Rows are points. The points of each table are mixes of a few directions, plus a little noise. How many directions does each table use, and how many do they share? Where both have some left over, give the other angles between the two spaces (their principal angles), to ten degrees, smallest first.

First (6 x 3)
[[ 0.02  0.10 -0.06]
 [ 0.16  0.46 -0.23]
 [-0.19 -0.58  0.30]
 [ 0.20  0.60 -0.32]
 [ 0.06  0.19 -0.10]
 [-0.25 -0.74  0.38]]
Second (7 x 3)
[[-0.14  0.00 -0.21]
 [-0.31 -0.07 -0.59]
 [-0.10  0.20  0.44]
 [ 0.38  0.07  0.69]
 [ 0.54 -0.13  0.31]
 [-0.19  0.11  0.07]
 [-0.20 -0.16 -0.70]]
Directions: first 1, second 2, shared 0; angles 80

First (9 x 8)
[[ 0.13 -0.17 -1.02  0.62 -0.13 -0.06  0.00 -0.57]
 [ 0.54 -0.10  0.49  0.23 -0.04 -0.22 -0.48  0.15]
 [-0.40 -0.13  0.37 -0.29  0.19 -0.19 -0.18 -0.02]
 [-0.45 -0.08 -0.41 -0.06  0.10 -0.01  0.16 -0.29]
 [-0.10 -0.46  0.12  0.24  0.20 -0.55 -0.70 -0.42]
 [-0.54  0.06  0.22 -0.45  0.15  0.06  0.22  0.09]
 [ 0.36  0.32  0.27 -0.13 -0.16  0.31  0.25  0.46]
 [ 0.59  0.18  0.28  0.12 -0.17  0.14 -0.03  0.34]
 [-0.12  0.43 -0.32 -0.27 -0.15  0.54  0.77  0.26]]
Second (7 x 8)
[[-0.22 -0.20 -0.91 -0.51 -0.49 -0.26 -0.38  1.04]
 [-0.06 -0.07 -0.28 -0.13 -0.13 -0.05 -0.10  0.30]
 [ 0.07  0.06  0.24  0.16  0.13  0.06  0.09 -0.29]
 [-0.06 -0.09 -0.33 -0.19 -0.18 -0.09 -0.13  0.37]
 [ 0.15  0.14  0.59  0.34  0.31  0.18  0.23 -0.65]
 [ 0.00 -0.01 -0.06 -0.02 -0.04 -0.02 -0.01  0.08]
 [ 0.18  0.19  0.75  0.42  0.40  0.21  0.29 -0.83]]
Directions: first 3, second 1, shared 0; angles 80

First (11 x 12)
[[-0.05 -0.88 -0.42  0.22 -0.18 -0.02  0.03 -0.10  0.34 -0.25 -0.15  0.28]
 [ 0.13 -0.25 -0.32  0.14  0.32 -0.11  0.01 -0.11  0.01  0.16 -0.21  0.13]
 [ 0.26 -0.29 -0.27 -0.19  0.29 -0.09  0.08 -0.16  0.44  0.10 -0.28 -0.02]
 [-0.15  0.56  0.66 -0.14 -0.40  0.12 -0.08  0.01 -0.13 -0.18  0.29 -0.17]
 [ 0.04  0.11  0.36 -0.26 -0.27  0.03  0.01 -0.16  0.40 -0.23 -0.03 -0.17]
 [-0.16  0.94  0.42  0.21  0.14  0.04 -0.13  0.18 -0.96  0.30  0.30 -0.02]
 [-0.01 -0.92 -0.60  0.35  0.01 -0.11  0.04 -0.14  0.25 -0.14 -0.26  0.35]
 [-0.05 -0.75 -1.06  0.30  0.37 -0.19  0.19  0.33  0.12  0.10 -0.36  0.13]
 [ 0.28 -0.46  0.10 -0.35 -0.10  0.39 -0.12 -0.23  0.17  0.11  0.39  0.21]
 [-0.03  0.76  0.64 -0.02 -0.05 -0.12 -0.07 -0.22 -0.14 -0.07 -0.08 -0.18]
 [-0.27  1.17  0.46 -0.26 -0.12  0.10  0.05  0.62 -0.52  0.10  0.35 -0.52]]
Second (8 x 12)
[[-0.38  0.32 -0.14  0.20  0.04 -0.21  0.45  0.55 -0.53 -0.55 -0.30 -0.20]
 [-0.44 -0.05 -0.07  0.13 -0.08 -0.21  0.40  0.27 -0.29 -0.81 -0.19 -0.20]
 [-0.14 -0.25 -0.61  0.44 -0.45  0.23 -0.39  0.62  0.03  0.82  0.28  0.29]
 [ 0.17  0.04 -0.09  0.00  0.26  0.01 -0.23 -0.15  0.00  0.48  0.17  0.05]
 [ 0.04 -0.47 -0.03 -0.16  0.50 -0.21 -0.17 -0.71  0.14 -0.07  0.35 -0.11]
 [ 0.45  0.09  0.23 -0.14 -0.40  0.39 -0.35 -0.07  0.47  0.68  0.03  0.30]
 [-0.25 -0.14  0.07  0.05 -0.33 -0.03  0.25  0.18  0.01 -0.62 -0.13 -0.06]
 [ 0.56  0.48  0.67 -0.53  0.48  0.01  0.02 -0.68  0.18  0.07 -0.19 -0.07]]
Directions: first 5, second 4, shared 2; angles 40, 70

First (9 x 20)
[[ 0.21  0.44  0.38  0.35 -0.33  0.04  0.02 -0.23 -0.44 -0.33 -0.08  0.67
   0.00  0.04 -0.31 -0.91  0.47  0.01  0.22 -0.03]
 [-0.72 -0.90 -0.59 -0.59  0.66 -0.17 -0.02  0.54  0.28  0.30  0.20 -1.26
   0.44 -0.13  0.74  0.75 -0.79 -0.19 -0.33 -0.18]
 [-0.80 -0.53 -0.14 -0.23  0.35 -0.21 -0.17  0.35 -0.51 -0.24  0.31 -0.35
   0.59 -0.16  0.58 -0.94 -0.46 -0.14  0.17 -0.44]
 [ 0.07 -0.11 -0.10 -0.02  0.13  0.01  0.38  0.15  0.16  0.12 -0.31 -0.70
   0.26  0.06 -0.01  0.61  0.25 -0.29 -0.50  0.19]
 [ 0.20  0.22  0.20  0.24 -0.13  0.04  0.35 -0.04 -0.18 -0.14 -0.34 -0.13
   0.23  0.09 -0.23 -0.14  0.57 -0.25 -0.27  0.15]
 [ 0.29  0.29  0.17  0.19 -0.20  0.07  0.08 -0.17  0.00 -0.04 -0.14  0.28
  -0.14  0.06 -0.27 -0.02  0.31  0.02  0.00  0.12]
 [ 0.19  0.13  0.03  0.05 -0.09  0.05  0.01 -0.09  0.13  0.06 -0.05  0.13
  -0.17  0.04 -0.14  0.21  0.08  0.06 -0.01  0.10]
 [ 0.26  0.16 -0.03 -0.04 -0.14  0.08 -0.28 -0.21  0.36  0.19  0.17  0.49
  -0.56  0.01 -0.14  0.42 -0.24  0.34  0.26  0.07]
 [ 0.30  0.31  0.09  0.06 -0.26  0.09 -0.39 -0.31  0.21  0.08  0.25  0.88
  -0.65  0.00 -0.22  0.02 -0.20  0.44  0.47  0.01]]
Second (8 x 20)
[[-0.64 -0.39  0.38  0.37 -0.07 -0.18  0.52 -0.08  0.37 -0.33  0.11 -0.55
  -0.20  0.52 -0.08  0.88  0.21  0.43 -0.16  0.33]
 [ 0.38  0.22  0.25 -0.21 -0.41 -0.06 -0.58  0.12 -0.46  0.01  0.31  1.11
  -0.26 -0.25 -0.02 -0.35 -0.04  0.07  0.57 -0.15]
 [-0.52 -0.34  0.42  0.26  0.20 -0.02  0.43  0.04  0.35 -0.05 -0.05 -0.72
  -0.17  0.29  0.05  0.65  0.12  0.66  0.00  0.15]
 [ 0.22  0.16 -0.24 -0.08 -0.31 -0.10 -0.19 -0.09 -0.20 -0.16  0.15  0.56
   0.06 -0.02 -0.11 -0.22 -0.01 -0.51 -0.09  0.03]
 [ 0.09  0.11 -0.91  0.00  0.31  0.10  0.32 -0.23  0.23  0.01 -0.38 -0.71
   0.59  0.02 -0.04 -0.28 -0.09 -0.96 -0.87  0.05]
 [ 0.53  0.30 -0.33 -0.37  0.58  0.38 -0.33  0.19 -0.15  0.64 -0.42 -0.22
   0.29 -0.64  0.24 -0.87 -0.27 -0.03  0.17 -0.45]
 [ 0.12  0.06  0.05 -0.09  0.05  0.06 -0.14  0.07 -0.09  0.12 -0.02  0.12
  -0.02 -0.14  0.05 -0.17 -0.05  0.10  0.16 -0.10]
 [-0.18 -0.11  0.38  0.11 -0.36 -0.18 -0.03  0.00 -0.06 -0.25  0.29  0.40
  -0.29  0.21 -0.09  0.36  0.12  0.26  0.22  0.14]]
Directions: first 3, second 3, shared 0; angles 30, 70, 70

First (11 x 32)
[[ 0.93  0.43 -0.30 -0.19  0.76  0.09  0.39  0.24 -0.74 -0.66  0.15  0.27
   0.62 -0.09 -0.01  0.27  0.61 -0.47  0.57 -0.08  0.49 -0.33  0.11 -0.35
  -0.61  0.31  1.02  0.34 -0.08  0.05  0.12  0.22]
 [-0.14  0.36 -0.04  0.02 -0.01  0.42 -0.35 -0.18  0.02 -0.24 -0.10 -0.26
  -0.14  0.14 -0.93  0.21 -0.24 -0.54  0.12  0.73 -0.20 -0.32  0.04 -0.05
  -0.54 -0.37  0.35 -0.16 -0.22 -0.18  0.11  0.06]
 [-0.17  0.12 -0.05  0.12 -0.21  0.15 -0.14 -0.10 -0.01 -0.25 -0.02 -0.18
  -0.19  0.05 -0.53 -0.01 -0.15 -0.28 -0.12  0.32 -0.40  0.17  0.13  0.15
  -0.27 -0.28  0.12 -0.27 -0.15 -0.07 -0.01  0.08]
 [-0.19 -0.02 -0.07  0.20 -0.46 -0.09 -0.02  0.03  0.07 -0.23  0.00 -0.12
  -0.24  0.01 -0.09 -0.28 -0.15  0.09 -0.41 -0.13 -0.54  0.45  0.20  0.32
  -0.04 -0.10 -0.17 -0.29 -0.13 -0.02 -0.14  0.11]
 [-0.43 -0.37  0.51 -0.26  0.63 -0.32  0.22 -0.25 -0.16  0.65  0.46  0.12
   0.31 -0.50 -0.05  0.86  0.71 -0.64  0.98  0.35  0.32  0.43 -0.05  0.08
   0.72 -0.89  0.40 -0.33  0.26  0.29  0.15 -0.42]
 [ 0.19  0.11 -0.08 -0.03  0.25 -0.09  0.22  0.04 -0.35 -0.31  0.17  0.07
   0.23 -0.18 -0.12  0.18  0.38 -0.38  0.28  0.02 -0.07  0.23  0.19  0.08
  -0.13 -0.17  0.48 -0.12 -0.03  0.09  0.03  0.08]
 [-0.17 -0.12  0.15 -0.06 -0.05  0.22 -0.31 -0.05  0.49  0.57 -0.27  0.01
  -0.18  0.24  0.31 -0.14 -0.43  0.56 -0.13  0.02  0.44 -0.64 -0.38 -0.33
   0.27  0.35 -0.59  0.36  0.15 -0.10  0.07 -0.16]
 [-0.59 -0.19  0.22  0.11 -0.32 -0.07 -0.13 -0.19  0.20  0.17  0.10 -0.17
  -0.30 -0.11 -0.39  0.07 -0.09 -0.22 -0.06  0.29 -0.50  0.49  0.11  0.35
   0.22 -0.58 -0.17 -0.50 -0.03  0.00 -0.06 -0.11]
 [ 0.26  0.00 -0.20  0.13 -0.24 -0.17  0.18  0.20 -0.14 -0.36  0.00  0.05
   0.01  0.01  0.33 -0.35  0.05  0.25 -0.31 -0.47 -0.24  0.32  0.16  0.16
  -0.09  0.29 -0.05  0.00 -0.06  0.01 -0.14  0.20]
 [-0.13 -0.33  0.14 -0.01 -0.08 -0.25  0.08  0.04  0.17  0.40  0.05  0.11
  -0.03 -0.09  0.59 -0.13  0.03  0.42 -0.10 -0.39  0.15  0.18 -0.10  0.08
   0.50  0.15 -0.43  0.09  0.18  0.11 -0.07 -0.13]
 [ 0.39 -0.02 -0.21 -0.02 -0.30  0.24 -0.21  0.26  0.46  0.25 -0.50  0.12
  -0.12  0.45  0.95 -0.74 -0.70  1.23 -0.77 -0.66  0.57 -0.97 -0.46 -0.47
  -0.03  1.24 -0.93  0.83  0.12 -0.16 -0.05  0.10]]
Second (11 x 32)
[[ 0.70  0.28 -0.27  0.39  0.64  0.15  0.09  0.06 -0.45 -0.49 -0.37  0.57
   0.32  0.56  0.39  0.22  0.27 -0.04  0.18 -0.25  0.81  0.43 -0.13  0.26
  -0.64  0.70  0.15  0.43 -0.19  0.22  0.92 -0.13]
 [-0.22 -0.10  0.07 -0.43 -0.30 -0.10  0.12  0.05  0.14  0.18  0.36 -0.40
  -0.02 -0.55 -0.27 -0.20 -0.03 -0.06  0.00  0.12 -0.52 -0.60  0.12 -0.44
   0.34 -0.40  0.23 -0.15  0.12 -0.20 -0.84  0.26]
 [ 0.66  0.29 -0.26  0.36  0.59  0.14  0.07  0.06 -0.48 -0.47 -0.39  0.58
   0.32  0.57  0.41  0.22  0.26 -0.04  0.16 -0.27  0.81  0.47 -0.15  0.28
  -0.59  0.66  0.15  0.43 -0.18  0.24  0.90 -0.17]
 [ 0.49  0.17 -0.19 -0.49  0.18 -0.05  0.32  0.27 -0.28 -0.25  0.36 -0.16
   0.37 -0.48 -0.06 -0.13  0.29 -0.17  0.24 -0.10 -0.11 -0.85  0.18 -0.67
  -0.11  0.04  0.70  0.18  0.10 -0.17 -0.69  0.43]
 [-0.35 -0.15  0.14 -0.18 -0.34 -0.08 -0.05 -0.02  0.24  0.28  0.21 -0.29
  -0.15 -0.32 -0.24 -0.12 -0.14  0.03 -0.10  0.14 -0.44 -0.24  0.08 -0.14
   0.34 -0.37 -0.08 -0.22  0.09 -0.10 -0.50  0.07]
 [-0.16 -0.04  0.07  0.57  0.08  0.08 -0.25 -0.19  0.07  0.06 -0.44  0.37
  -0.18  0.62  0.21  0.16 -0.16  0.13 -0.15 -0.03  0.36  0.89 -0.21  0.67
  -0.12  0.21 -0.55 -0.04 -0.11  0.21  0.89 -0.46]
 [-0.68 -0.29  0.24 -0.47 -0.68 -0.16 -0.06 -0.05  0.46  0.51  0.45 -0.63
  -0.29 -0.68 -0.44 -0.22 -0.27  0.02 -0.17  0.28 -0.87 -0.55  0.14 -0.34
   0.64 -0.73 -0.10 -0.41  0.18 -0.25 -1.02  0.20]
 [-0.36 -0.15  0.13 -0.20 -0.34 -0.09 -0.03 -0.04  0.24  0.24  0.23 -0.28
  -0.17 -0.32 -0.22 -0.11 -0.16  0.00 -0.08  0.14 -0.45 -0.28  0.09 -0.17
   0.32 -0.36 -0.05 -0.20  0.10 -0.14 -0.50  0.10]
 [-0.48 -0.16  0.18  0.37 -0.21  0.05 -0.29 -0.21  0.28  0.28 -0.28  0.10
  -0.35  0.34  0.00  0.07 -0.27  0.12 -0.21  0.08 -0.01  0.66 -0.13  0.53
   0.14 -0.10 -0.59 -0.18 -0.05  0.11  0.48 -0.33]
 [-0.08 -0.04  0.03 -0.22 -0.14 -0.06  0.05  0.07  0.06  0.08  0.19 -0.19
   0.02 -0.29 -0.14 -0.10  0.00 -0.02 -0.01  0.05 -0.24 -0.33  0.09 -0.24
   0.15 -0.20  0.14 -0.07  0.06 -0.12 -0.40  0.15]
 [ 0.50  0.21 -0.20  0.31  0.48  0.14  0.05  0.02 -0.34 -0.37 -0.33  0.41
   0.21  0.46  0.30  0.16  0.19 -0.03  0.11 -0.19  0.62  0.41 -0.13  0.28
  -0.47  0.52  0.07  0.30 -0.14  0.18  0.73 -0.15]]
Directions: first 4, second 2, shared 1; angles 80
